Each row of a before or after table is a point. One or more steps were done to the points. Then noise was added and the rows were shuffled. The steps act on columns, c1 being the first. Name the steps. A step turns or swaps two columns, mirrors them in a line or flattens them onto one, adds a multiple of one to another, or multiplies or shifts one. Angles are multiples of 10 degrees, from the lower column toward the higher: turns from -170 to 170, lines from 10 to 170 but not 90. Use the fewest steps. Two steps may share a column if one is a turn and the other turns, adds or multiplies; they go together, in the order done. Otherwise the lowest column goes first.

Before (10 x 2)
[[ -8 -65]
 [ 39   0]
 [  6 -17]
 [ 10 -82]
 [ -9  58]
 [-21  33]
 [-78  33]
 [-24  12]
 [-24  12]
 [-80 -58]]
After (10 x 2)
[[ 79 -32]
 [-69 -50]
 [ 13 -96]
 [-23 -14]
 [ 50 -41]
 [ 17  36]
 [ 16  -3]
 [-22 -14]
 [-42   0]
 [-54  22]]
Steps: turn c1 and c2 by 60 degrees

Before (14 x 6)
[[  1 -30 -27  33   0  40]
 [ 70  12  26  56  46  -4]
 [  1 -55 -45  -5 -10  -1]
 [ 47  28  35  17 -35 -18]
 [ 16  48  -4  24 -45 -19]
 [ 22 -47 -38 -41  32  32]
 [ 14  21  47  15 -21 -32]
 [ 68 -76 -15 -44   9  46]
 [ 33  -9  17  36   8  -9]
 [ -8  35  40  -2  -3 -39]
 [ 50  24  65  26 -12 -16]
 [  9 -39   3  24  -1  -3]
 [ -2 -67  -4 -30  12  27]
 [ 68 -13  27  32  27 -49]]
After (14 x 6)
[[ 47 -66 -16  -9  30  27]
 [-18  50  20 -18 -45 -20]
 [ 61  10  33  72 -13  -4]
 [-33  32  39  -4   1 -38]
 [ 40 -56 -43 -12  -2   0]
 [ 26 -35 -17  20 -22  39]
 [ 40 -10  29  28 -23  -7]
 [ 34  23  80   6 -27 -16]
 [ -1  23  63  -8 -25 -32]
 [ 79 -12  32  41  -3 -47]
 [ 56 -48 -64  -1  52  30]
 [ 28  25  54 -16 -35 -17]
 [ 35 -37  12  14 -15  -3]
 [122 -75 -37 -23  39  46]]
Steps: add -0.7 times c2 to c1; turn c4 and c5 by -50 degrees; add -0.5 times c5 to c3

Before (8 x 11)
[[-11 -25 -13   2  61  56 -43  62  56  -2  14]
 [ 61 -38  28  97  41  61   2  39 -34  18  32]
 [-45 -19   9 -24 -10  23  13  67 -11 -50  36]
 [ -5  20 -64  43 -82 -55 -45  -5 -35  20 -49]
 [ 23  73   0  36   1 -41  16  13  86  17 -57]
 [  6 -18  39  42 -33  38 -28  50 -19  42 -15]
 [ 18  62  30 -35 -10  71  55 -37 -15 -24   1]
 [-66 -17 -37  17  50  31  44 -30  86 -81 -39]]
After (8 x 11)
[[-40 -18  15   8  -8  29  12  65 -22 -47  39]
 [ 27  70   3 -76   1 -40  16  15  50  15 -58]
 [-11 -26 -14 -52  59  55 -41  63  10   0  15]
 [  6 -19  50  30 -31  38 -28  54  38  41 -17]
 [ 17  61  38   9  -8  66  61 -35 -40 -27   3]
 [ 61 -39  37  45  43  60   7  38  93  19  35]
 [-67 -14 -50 -78  54  24  46 -33  29 -79 -34]
 [-10  12 -85  42 -80 -58 -45  -4  38  25 -48]]
Steps: multiply c3 by 1.3; turn c4 and c9 by 80 degrees

Before (12 x 18)
[[  65   24   32   48  -19    6   37   10   13  -29  -52   47  -69   26
     7   52   34   18]
 [   4  -50  -24   66  -79  -20  -19  -11  -49  -15  -52   -5  -34   66
   -33  -46  -20  -65]
 [  51   38   62    7   27  -41  -34  -29  -18  -58   21   63    4   -7
    31   11  -28  -80]
 [ -18  -76   58   -4   28  -27  -78   41  -30   48  -39    1   -4    4
    48  -20  -78    5]
 [ -25  -62  -25  -58  -68  -75   57   18   28  -58   -7   23 -114  -23
   -49   -8  -55  -51]
 [  70   27  -70  -50   19  -85   14   28   24   54   15  -19   22   65
    -1  -31  -22  -41]
 [ -20   49   35   95  -51   44  -35   30   18   14   -5   41  -37  -35
    -6  -14  -91   20]
 [ -45   -9  -11  -10   55   31   38  -22   40  -42   42   41  -66  -42
    94   -3   34   47]
 [   7   10   -3   47    9   50  -57  -48   37  -26  -45   13  -39  -56
     9  -28   -4    4]
 [  58   32  -47   56  -40  -19  -44  -62  -55  -26  -35    2  -27   71
    54   30  -39  -32]
 [   4  -51   63   -1   59    4   60  -27   47  -73    2  -16  -57    0
    12   70   14   49]
 [ -23   -7   59    4   47  -60  -14   -2  -82   -2  -29   72  -78   29
   -26  -19  -81  -71]]
After (12 x 18)
[[  66   30   54   46  -24    7   60    9  -10  -28  -28  -26   -6   28
   -72  -61   31  -10]
 [   4  -53   59   -5   59    8    1  -26  -44  -64   31  -40  -12    7
   -63  -75   12  -29]
 [ -17  -77   25    2   32  -30   -7   40  -51   47  -51   29  -48   12
    -1   17  -73   -5]
 [ -50   -8   -3   -7   57   29   45  -31   14  -41   58    0  -96  -43
   -69   -2   28  -43]
 [   4   10   48   48    3   49  -20  -42   33  -26  -18  108   -4  -56
   -41   24   -4  -13]
 [  60   44   12    7   35  -33   36  -29  -70  -59    3   87  -33   -5
    -1    6  -31   80]
 [  70   31  -32  -43   21  -81   -1   31   64   47   35  -48    5   62
    17   35  -24   32]
 [  56   36  -43   52  -43  -21  -36  -69   30  -27  -58  100  -50   74
   -25  -18  -40   31]
 [ -21   -6   -5    0   51  -57   55   -4  -73   -2  -70   40   19   30
   -85   31  -83   61]
 [   7  -49  -20   60  -78  -16  -17   -7   13  -15  -71   23   36   58
   -34   58  -14   52]
 [ -32  -58    5  -64  -67  -75   50   16   26  -63   10  -56   47  -23
  -109   15  -60   47]
 [ -23   51   31   95  -50   46   33   38  -24   11   12   22   10  -41
   -45   15  -93  -20]]
Steps: turn c9 and c11 by 40 degrees; turn c3 and c9 by -60 degrees; add 1 times c8 to c7; turn c7 and c12 by -70 degrees; turn c13 and c15 by 90 degrees; turn c16 and c18 by 170 degrees

Before (8 x 32)
[[  43   35  -57   -5   10    7  -49  -27  -45   10   34  -11   22   30
    48  -58   16   -2   26   -2   28  -20  -15   20  -36   50   56   39
   -45   36    7   29]
 [ -38  -62   40   44   64  -37  -33  -53   57  -92  -48  -37    7  -21
    30  -48   14   33   60   37  -20   69  -66   30  -22   20  -44  -62
    36  -37   -3  -35]
 [ -11 -118    9   87   78    9   27    0   15  -63  -42  -29  -51   32
   -39  -14  -73   80   10   52  -88   90    0   -9  -42  -15   34  -18
   -60    6   32  -52]
 [  18  -31  -38  -12  -25   47   77   52  -13   17  -48   43  -13  -40
    -7    0  -22  -44  -53    7  -11    6   37  -71  -10  -67   38   40
    14   31   43   33]
 [ -58  -51   27   23  -70  -58  -57  -38   22  -69  -24  -54   34   -2
   -11  -22   77  -70  -22  -44   10   41    9   -1  -67   -2  -54   10
    62  -92  -15  -94]
 [  37  -35  -38  -31  -13   19   32   43  -19   51   14   48  -10    6
     5   -7   39  -49  -48    3   10   -1   17  -11   20  -29   16  -18
    42    6  -35   43]
 [ -18  -13  -63   20  -18  -38  -41  -36  -21   88   20   51   29  -22
    33   -3   38  -15  -24  -16   18  -17    1   -3  -14    1   13  -30
    -1   31    7   35]
 [  24  -38  -69  -31  -24    5   -5   11    0   32    8   43   -8  -42
    18  -38  -15  -28  -21    7    7    8   16  -44  -14   -4   74   28
    52   -5  -28   22]]
After (8 x 32)
[[  37   33  -59   -6   13   17  -46  -28  -46    9   88  -10   25   31
    52  -63   15    1  -21   -3   29  -17  -16   40  -36   56   58   40
   -49   35    4   29]
 [ -10 -114   10   81   72    1   24   -3   14  -63 -108  -25  -50   41
   -46  -12  -75   78   -7   75  -89   96   18    4  -37  -20   34  -19
   -63    0   43  -52]
 [ -34  -60   39   54   63   82  -33  -59   63  -95 -127  -37   10  -25
    32  -42   19   33    2   54  -21   75  -59   25  -22   29  -48  -59
    34  -33   -6  -30]
 [  18  -40  -38  -19  -26  -67   74   54  -13   15 -116   37  -15  -39
    -9   -1  -25  -45  -10  -16  -13    9   40  -50   -4  -67   46   41
     8   33   46   38]
 [  16  -38  -67  -34  -18  -21   -4    4    5   36   25   41   -1  -50
    19  -28  -13  -30    0  -15   10    7   14  -52  -18  -12   73   18
    53   -4  -28   24]
 [ -52  -50   23   24  -65   11  -54  -32   26  -72  -55  -59   37  -12
    -9  -21   81  -64   66  -19   11   43   11  -91  -66   -7  -52   10
    60  -96  -21  -89]
 [  43  -37  -41  -31  -15  -45   30   46  -27   46   30   49   -8    0
     4   -4   38  -41    9  -24   12   -5   20  -24   22  -26   17  -21
    37    6  -36   33]
 [ -20  -10  -63   17  -23   -2  -39  -31  -25   78   52   46   23  -18
    39   -3   39  -17   42  -45   20  -18    4  -74  -14    1    4  -28
    -5   28   13   35]]
Steps: turn c4 and c23 by 10 degrees; turn c6 and c19 by -120 degrees; add -1.5 times c19 to c24; multiply c11 by 2.5; add -0.5 times c12 to c20

Before (10 x 64)
[[-19  14  -2   9   3  19 -33   3 -18 -13  -9   8 -22   8 -21  26 -20  -3
  -39   2  26 -18  -8  -9 -35  41  12  29  12  13  17  -7  -9  18  29   6
   27 -15  21  -3  -7  28  -9   8  -2   2  30  -7  22  -2 -40   9  14  -8
  -25 -27 -16  41 -31  -3 -32 -19 -24 -10]
 [  3  -2  19   8  -2   6 -15 -12 -13 -25 -10  10 -30   0 -13  22  17   0
  -27   9  19 -11  13  -4 -18  14  28  28  10  24   7 -15 -18  42  12  31
   16   0  12  -5   4  10  -4   8   7  -5  22 -24  35   0 -25  -2   0   6
  -14 -37   3  16 -20 -11 -11   0 -20  -8]
 [  5  13 -20  33  12  -7  22  14  27  10 -10 -26   5 -19  26   6  20  23
    6  35  15  16 -36   5  -1 -15  -6   3   8 -14  12  47  33  10 -28 -38
    6   5 -14  24  14   7 -13 -10 -33  13   5  12   6  34  16 -27   6  16
   22  14  10 -26 -30 -25  27  -4  18  14]
 [-32 -24  17  -8 -16  11 -34 -10 -20 -22  17   1 -15  26  -8   0 -29  10
   -2  -7   7 -19  14 -20 -48  18  13  15 -25  34 -30   8 -12  20   6  13
    1   3  28 -22 -39  -8  -4  12  -8 -22   2  -7  -7  -5 -13   2   5 -14
    6  -6  -3  30 -15  12 -14 -22  -5  -8]
 [  0   7 -18   3  -4  -7 -13  39   6  -8  42  10 -13  -9   5 -31 -21   5
   14 -24 -32 -14   2   7  -1 -13 -10  -3   0  -7  -8  22  18  -1 -23 -20
  -10  30   7 -10  -9  23  15 -22 -18 -24 -17   5   8  -6   6  13 -20  -8
   21  -1 -30   9  -3  19   7  15  -8  10]
 [-27 -17  13   4 -18  21 -34  -2 -14 -13  -3  -8 -21  31 -17   9 -15   7
  -22  19  19 -17  22  -1 -20  15  19  37   4  18 -26  -6 -13  24  31   4
    1 -18   1  -2 -29  27  -1   6 -15 -10  22 -15  28 -12  -9  15  -6 -37
  -27 -22 -10  20 -17  19 -10 -11 -22 -12]
 [  5  16  18  14   7  22   4   1  -3 -22 -26 -12 -24 -11 -15  17   9  -8
  -32  26  -7  11 -13   2 -12  25   8   0  25  -2  24 -13 -25  39  17  11
   24  -5  21  34   4  28 -10  17  -4  19  18  -5  19  25 -21  33  20  12
   -2  -1  -8  17 -31   5  15  23 -18 -27]
 [ 24  27 -30  22   0 -17 -10  14  29   6 -21 -10   8   4  36 -14  18  22
    4  10   2  16 -27   8  -1 -28   4  -5  19   6   5  27  27   4  -1 -27
  -20 -10  -2  12   8   4   0 -14 -14  19  -6  21 -12   5  13 -12  13  28
   28  21  -3 -19 -29   1  25   9  13  38]
 [ -5 -11 -27  20 -18  -1 -13  37   9  15   5  11  -3   8  17 -19 -11  19
   -3  -5 -28 -13  23  -1  -1   6 -23 -25  25 -13 -12  25  21 -11 -22  -6
  -20  22   9 -29  -4  -6  -8  -7 -31 -11 -10   8  -4  -7   8  10  -6  -5
   14   5 -29  -1  19  -7   6  11   1  12]
 [ -9  17 -23  42  18 -22  16   3  10  13  -3  -9  19  -4  17  16  12  36
   14  28  11  30 -21  19  11 -19  26  10  27   2   4  25  11  14 -23 -32
   -8 -15   1  10  30  12 -30   3 -14  33 -10  14   0  18   4 -15  -7  18
   32  25  -6   3 -33  -4   9   6  19  14]]
After (10 x 64)
[[ 23 -38 -31  23   0 -17  33  14  30   5 -21 -11   8   5  36 -14  19  22
    3  10   2  16 -28   6  -1 -28   4  -7  18   6   5  -4  28  -1  -2 -27
  -20 -11  -1  11   6   5   0 -16 -15  18  -6  20 -12   4  12 -11  12  27
   27  20  -1 -20 -30  -1  24  10  12  36]
 [ -5  -8 -28  22 -19  -1  27  36  10  15   6  13  -2   7  18 -19 -11  20
   -3  -5 -27 -14  24  -2  -1   7 -23 -25  26 -13 -14 -26  21  17 -21  -5
  -19  22   9 -28  -4  -9  -8  -7 -31 -11 -12   8  -6  -6   9  11  -7  -5
   14   5 -28  -2  17 -16   6  12   1  11]
 [  5 -40 -21  34  11  -6 -51  15  28  11 -11 -26   4 -18  26   6  19  23
    5  36  18  17 -36   6  -1 -16  -7   4   9 -13  11 -25  34 -17 -31 -39
    4   5 -15  23  13   6 -12 -12 -33  14   7  13   8  34  15 -27   5  15
   21  14  10 -26 -29 -35  27  -3  16  14]
 [-19  -4  -3   9   0  19 108   3 -16 -13 -10   9 -23  10 -20  27 -22  -2
  -38   2  25 -17 -10 -10 -35  42  12  30  13  14  17  15 -10  -7  28   6
   29 -15  22  -4  -8  28 -10   8  -2   1  28  -6  21  -1 -39   9  13  -9
  -24 -25 -16  43 -31   1 -32 -19 -22 -10]
 [-33  14  19  -8 -17  11 117 -11 -21 -20  17   1 -14  26  -9   2 -27   8
   -2  -9   6 -20  14 -20 -48  18  13  14 -25  34 -30 -21 -12  -8   5  13
    1   3  30 -23 -40  -7  -5  14  -7 -21   1  -6  -7  -5 -13   1   6 -14
    5  -6  -4  30 -15   4 -13 -21  -6  -7]
 [  3  11  19   7  -3   4  84 -13 -14 -25 -10  11 -29   1 -13  22  18   0
  -29   9  20 -10  14  -5 -16  15  28  28   9  23   6  10 -20 -33  12  29
   16  -1  11  -4   3  12  -4   8   7  -5  21 -22  37  -1 -24  -3   0   5
  -15 -37   3  16 -20 -10 -10   0 -21 -10]
 [ -1 -19 -18   3  -3  -7  35  38   6 -10  39  10 -12  -9   4 -31 -21   5
   12 -24 -33 -14  -1   8   0 -13 -10  -2   1  -7  -7 -12  18   4 -23 -20
  -11  28   8 -10  -9  23  15 -23 -17 -24 -16   5   7  -4   6  12 -19  -8
   22  -1 -29  10  -2  15   8  14  -7  10]
 [ -8 -29 -24  41  17 -23 -31   3  11  13  -2  -9  18  -4  15  17  12  36
   14  29  11  29 -21  19  12 -21  26   9  26   2   3  -7  10 -17 -25 -32
   -9 -13   1  10  29  13 -32   3 -15  34 -12  14  -1  19   6 -15  -7  18
   32  24  -7   4 -34  -5  10   4  19  14]
 [  5  -5  19  14   7  22  30   2  -4 -24 -25 -12 -25 -11 -15  17   8  -8
  -34  24  -6  10 -12   2 -13  25   8   1  27  -2  23  20 -26 -37  16  11
   24  -4  21  33   2  30 -11  16  -4  20  18  -5  18  23 -21  32  20  15
   -1  -2  -9  17 -30  10  15  23 -18 -27]
 [-27  16  13   3 -20  22 122  -1 -15 -15  -4  -9 -21  31 -17   7 -14   6
  -23  19  20 -17  21  -2 -20  16  19  36   4  19 -26  -6 -13 -12  30   6
    1 -17   1  -2 -28  27   1   6 -17  -9  23 -14  28 -12  -8  15  -6 -37
  -26 -22  -9  19 -16  17 -11 -10 -21 -13]]
Steps: turn c2 and c32 by 140 degrees; add 0.3 times c32 to c60; turn c7 and c34 by -160 degrees; multiply c7 by 3

Before (11 x 64)
[[  52   58   30   77   38  -83  -60   13   25   75   35  -27   36   44
    26   44   64    3    1  -65  -90  -81  -17   24  -44  -31   22  -47
   -43  -23   -5   15   46   -3   19   20   -7  -51   46   39   -5   13
    64   19   47  -24  -23   35   48  -11  -10  -67  -50   59    5  -63
    63   55  -11  -10   -9   28   27  -44]
 [ -22   50   29   62   14  -80 -102   -3  -22   17   12  -57   19   53
    50    8   60  -33  -30    2  -13  -33  -38   47  -48   -8   23    7
   -16   37  -64  -20   63   -1   23  -22  -25  -58   31  -16  -25   -8
    69   60   74   22   -5   36   32   -8   31   -5  -73   -3   31  -28
    94   47  -54   -7  -31   75  -18  -61]
 [ -35   62   23   80  -14  -38   -6  -20   -9   -3  -18  -31   12   18
    19   -3    7    5  -25   25   26  -44  -47  -17   19  -48  -18    7
   -20   41  -86    9   47   44   36   20   16  -59   42   48   25    4
    26   62    8   71  -38  -16    3   12   14   13   28   20   49   -3
   -31   -5   13  -22  -13   31  -31   -7]
 [   4   64  -16    9  -16  -65  -44  -62  -26  -45  -27  -53    5   94
    37  -11    9  -31   -2  -25  -18  -27  -20  -40   10  -26    7   21
   -19   25  -33  -37   14   52   23   39   12  -49    3   -5   29  -18
   -29   13   38   63    8  -24  -27  -21   29  -23   25   49   54  -22
    16   27   13   14  -32   19    8  -24]
 [ -35   21   55   -6   37   20   12  -40  -25  -86  -29   14  -22    9
   -35   18   22  -19   16   26   -7    1   -6  -30   78   15  -13   41
    75   25   21   -7   40   74  -11   53  -17  -41   16   -2   -3   43
   -53  -20  -20   42  -17  -56  -49    0   31   12  -14  -46   25    0
   -59    4   37   -6   18   -4    3  -12]
 [ -24   44  -16   -5  -11   48   54   -3   48  -33  -48   27   62  -42
    30  -26  -20  -26   72   40   26    7   23   16   51   15    1   -4
     6   19   -4   17    8   70   31   17  -38   -5  -17   -5  -41   17
   -44  -17  -40  -32  -24  -64  -60   -3   36   -8   59    6   -6   59
   -27    5   28   -2   35  -20   -3    8]
 [ -52  -34   19  -34  -39   27  -16   17   70   40  -46   77   99   -9
   -66   -1  -55   79   51   30   56   32  -17  -50   29   56  -11  -86
   100  -26   46  -11   -1   16  -69  -40   26   28  -82   61  -84   11
    31  -22  -42  -73  -19   24  -26   31  -21  -57   70    3  -54  -28
    78  -22   46  -35   11    8  -17    1]
 [  21    7   51   52   36  -47  -98   51   29   94   47  -50   90   54
    48   27   65    8  -26  -47  -40    3  -84   76  -62  -12   52  -47
   -46   37  -54    1   31  -51   31   25   97  -55  -20   31   18   -2
    82   77   47    0  -24   35   23  -19   68  -67  -16   53  -33  -84
    72   55  -57  -21   13   41   14  -11]
 [ -22  -61    0  -38   15   11   13    0   96   46  -39   48  121  -47
   -77  -18  -26   55   73   37   65   64   26  -37   27   80  -67   -9
    43  -33   13    0  -25   22  -42   -5  -31   -4  -60   58  -68   49
   -21   13   19  -42  -47   65  -46   20   45  -65   47   -5  -46  -28
    17   28   90   -7   80  -14   -9   23]
 [ -27  -44   12  -36   -3   17   56  -76   54    1   -5   57    7  -15
     9  -18  -42   54   54   58   19   -3    1  -65   30   20  -18   11
    28   43   46  -17  -29   15  -41    6  -33  -20  -62   21  -53   31
   -87  -33  -32   37   13  -11  -45  -25  -24   40   36  -13   30   56
   -33  -19   57   -5   52  -38  -47    1]
 [ -15   60   27   68  -21  -44   -8   15  -42  -24  -23  -23   44   30
     9   10   58  -14  -11   26  -26    1  -25  -16    8  -15   12   51
     1   29  -24    8   10   13  -34   31   -4  -34  -27   -3  -16  -15
   -24  -33   -4   44   11  -22   20   19   35   16    4    9   86   19
   -40   25   63   14  -69   19    8   -7]]
After (11 x 64)
[[  16    9   57    6   35  -49  -99   54   33   88   56  -55   84   53
    49   28   68  -44  -25  -52  -34    5  -87   77  -58  -11   55   33
   -48   34  -49   -2   32  -51   24   33   90  -53  -19  -46   18   29
    83   77   51   -3  -21   39   24  -15   71  -74  -15   48  -39  -84
    74   60  -62  -16    9   41   12  -13]
 [ -41   27   52   24   33   21   11  -44  -27  -82  -25   16  -20   12
   -39   17   20   -7   17   20   -8   -3   -8  -25   84   17  -15   -2
    76   25   26   -7   42   79  -11   62  -16  -42   17   37    1  -44
   -52  -13  -19   40  -18  -61  -54    4   37   11  -22  -45   27    1
   -61    3   37   -6   12   -9    0  -13]
 [ -20   43  -10   26  -16   47   53    0   52  -31  -48   27   63  -43
    27  -29  -17    4   72   39   27   11   19   11   50   14   -4    0
     4    9  -12   18   13   72   35   14  -37   -2  -21   -7  -40  -24
   -49  -13  -39  -33  -22  -66  -56   -5   36   -9   59    6   -9   61
   -31   -1   29   -6   29  -22   -6    8]
 [   5   67  -22   34  -20  -69  -48  -68  -28  -45  -25  -58    7   98
    30  -12    6   11   -3  -25  -21  -27  -27  -40   12  -26    6  -11
   -22   24  -29  -37   11   54   24   41   11  -48    4   25   28   23
   -33    9   36   60    7  -21  -26  -20   27  -28   24   46   54  -27
    22   30   19   16  -22   15   12  -24]
 [ -23  -60   -2  -60   18   15    8   -9  102   46  -45   45  124  -49
   -76  -27  -20   -9   68   36   64   63   28  -39   30   78  -72   54
    42  -25   14   -3  -27   33  -45   -6  -31   -9  -61   -8  -73  -66
   -23   16   19  -38  -51   69  -48   21   43  -66   47   -9  -42  -32
    12   25   87    1   60  -17  -12   19]
 [ -22   53   30   45   14  -79 -103   -1  -20   14    9  -61   27   51
    50    8   57  -39  -32    1  -11  -27  -37   48  -45  -11   24  -14
   -23   35  -62  -26   63    0   25  -25  -21  -57   29    2  -25   38
    72   63   73   29    1   35   28   -9   31   -7  -78   -2   35  -27
    89   45  -52   -7  -21   76  -19  -66]
 [  52   60   33   23   36  -83  -59   11   28   75   37  -32   39   45
    24   47   65  -72    3  -61  -92  -81  -13   23  -47  -33   27   43
   -43  -21   -2   14   47  -10   14   16   -3  -47   50  -44   -3   32
    63   19   50  -25  -27   37   48   -8   -6  -71  -46   58    0  -62
    64   56  -10   -9   -9   34   31  -38]
 [ -47  -42   26  -82  -42   31  -16   12   67   37  -42   75  102   -7
   -64   -4  -53  -11   45   33   56   35  -14  -55   29   59  -13   62
   102  -24   41  -17   -1   12  -72  -44   25   31  -80  -78  -84  -33
    30  -21  -39  -68  -19   22  -25   31  -22  -55   69   -1  -47  -29
    77  -23   50  -31   12    1  -18   -2]
 [ -41   59   21   16  -16  -41  -10  -19   -5  -11  -14  -30   13   15
    24  -11   -1  -69  -28   24   32  -44  -53  -17   17  -49  -15   45
   -25   45  -88    8   45   39   34   20   18  -65   41   16   23   37
    29   64   16   70  -40  -18    1   12   12   18   31   18   50    1
   -31   -4   13  -20  -14   23  -34   -2]
 [ -16   59   24   30  -16  -39  -12   14  -42  -26  -23  -21   47   28
     4   14   58  -42   -9   25  -28    6  -30  -16   10  -12   16   -5
     1   28  -22    7   11   18  -32   27   -7  -36  -24   52   -8   48
   -20  -36    4   40    7  -16   22   18   40   10    1   11   87   24
   -41   24   63   20  -46   24    6  -10]
 [ -29  -43   11  -57   -7   20   56  -77   48   -1   -5   61    5  -18
     9  -16  -47   -5   54   56   12   -5   -3  -68   32   25  -13   21
    36   45   46  -19  -28    9  -42    3  -28  -23  -62    6  -57  -44
   -89  -33  -31   41   12  -11  -46  -22  -17   48   33  -16   30   57
   -33  -18   55   -8   33  -42  -49    3]]
Steps: turn c4 and c42 by 150 degrees; turn c4 and c18 by 110 degrees; swap c28 and c40; multiply c61 by 0.7
